Each row of a before or after table is a point. One or more steps were done to the points. Then noise was added and the rows were shuffled. The steps act on columns, c1 being the first. What was done? A step turns or swaps two columns, mirrors them in a line or flattens them onto one, adds a multiple of one to another, or multiplies or shifts one. Angles are multiples of 10 degrees, from the lower column toward the higher: turns from -170 to 170, lines from 10 to 170 but not 90. Use the fewest steps. Two steps may share a column if one is a turn and the other turns, adds or multiplies; they go together, in the order done. Otherwise the lowest column goes first.

Before (8 x 3):
[[  4 -39  -4]
 [ 20 -28 -40]
 [-16 -21 -40]
 [ 39  -9  41]
 [  0 -60 -29]
 [ 23  26  -1]
 [-20  23  -4]
 [ 32   0  50]]
After (8 x 3):
[[-32  20  40]
 [-11  32 -40]
 [ 23  14 -39]
 [ 23  57 -28]
 [-29  15  49]
 [ 11 -28  -5]
 [ 10  40  -7]
 [-29 -14   1]]
Steps: turn c1 and c2 by 160 degrees

Before (9 x 9):
[[ -4  13  -2  11  10  19 -16  37   8]
 [ 21   7 -26   1 -31 -20  -4  23   0]
 [ 25   8  -7  15 -26  12 -12  12 -30]
 [ 12  14  -7  28  10  26  -2   0  29]
 [-47 -47 -11 -13 -11   4  13 -34  -8]
 [-58  -7 -22 -11 -24  10  36 -31 -24]
 [  9  -3   1  42  11  -1  12  27   7]
 [-60 -16   2   5 -40  -7   6 -32  -8]
 [  6  16 -20  14   2 -19 -18   0 -19]]
After (9 x 9):
[[  6  17  17  14   3  13 -17  -1 -19]
 [ 24  10  -3  16 -27 -10 -13  12 -30]
 [ 21   7  19   0 -30  12  -5  24   1]
 [  9  -4   1  42  10   1  10  29   9]
 [ -4  14  -8  10   8 -18 -17  36   7]
 [-48 -46   4 -13 -12  -7  13 -34  -8]
 [-58  -9   3 -10 -25 -12  35 -31 -22]
 [-60 -15   4   5 -41   8   4 -30 -10]
 [ 12  13 -13  26  10 -23  -1  -1  29]]
Steps: multiply c3 by 0.4; turn c3 and c6 by 150 degrees

Before (14 x 14):
[[ 20   3  -4   7   3 -16  19 -11   5  13 -24  11  13 -17]
 [ -9   1  -8  -7 -22  16  16   7  -4  -2  -8   4  16  -9]
 [  7   7 -10  -2   7   4  -3   9  -2   8   8   0   0  -1]
 [ -7 -14  13  15  -1  10   9   0   4   8  20   2  15  -8]
 [  2  -2  10   1   6   8  22  -4  -3   0  -6  -5   5 -17]
 [ -5  19 -14  -4  -1  -7  -7  -2   7  -8   4   1  -1   5]
 [-10   4  -1   7 -12   4   7 -21  -4  25   1  -4  -8  -2]
 [  0  -9  -1  -1   4 -15  11  12   3  13 -12  -2  -9   1]
 [-24  -1 -14   9  -6   7   5   8  -4   7 -10  -1  10   0]
 [-21 -17 -21   5  10  -4   9   1  -7  10  12   8  14   7]
 [  4  18  13  14  -4   9  14   3  -7   4   7   5   6   9]
 [-13  15 -18   5 -13  -5  -3  -1  -2   2  13  -7 -24  -6]
 [ 21 -11  -4  -1  -3 -11  -8  -6  -9   2   6 -12  -1 -11]
 [ -8  17  15  -3 -13   5   3   8  -9   0  -1   7   0 -12]]
After (14 x 14):
[[ -8   1  -8  -6 -22  16  -9   5  -4  -4  20  13  16 -10]
 [-21 -17 -22   4   9  -4  -9  -2  -8   3 -46   6  14   7]
 [-24  -1 -14   8  -5   7   0   6  -4 -11   4   6   9   0]
 [  8   8 -10  -2   8   3   1   6  -2   2 -34  -3   0   0]
 [-10   5  -2   6 -12   4   2 -22  -4 -16 -59   9  -9  -2]
 [ 20   3  -4   6   3 -15 -16  -8   6 -27  16  14  13 -17]
 [  4  18  13  14  -3   9  -9  -1  -7   3 -22  12   6   8]
 [ -1  -9  -1  -2   4 -14  -1  13   4 -18  -7  11  -8   0]
 [ -3  19 -15  -3  -1  -6   2   1   6   9   9  -7  -1   5]
 [  2  -3  10   1   5   8  -2  -5  -2  -5  13  22   5 -18]
 [ -7  17  15  -3 -12   5  -8   3  -9  -1   2   0  -1 -12]
 [-12  15 -17   6 -13  -5   7  -1  -2  10 -29   0 -24  -7]
 [ 22 -11  -5  -2  -3 -11  15 -10  -9   3 -16  -3  -1 -11]
 [ -7 -14  13  15  -1  10  -4   3   5  10 -57   8  15  -8]]
Steps: turn c7 and c12 by 110 degrees; add 0.5 times c9 to c8; turn c10 and c11 by -130 degrees; multiply c11 by 3
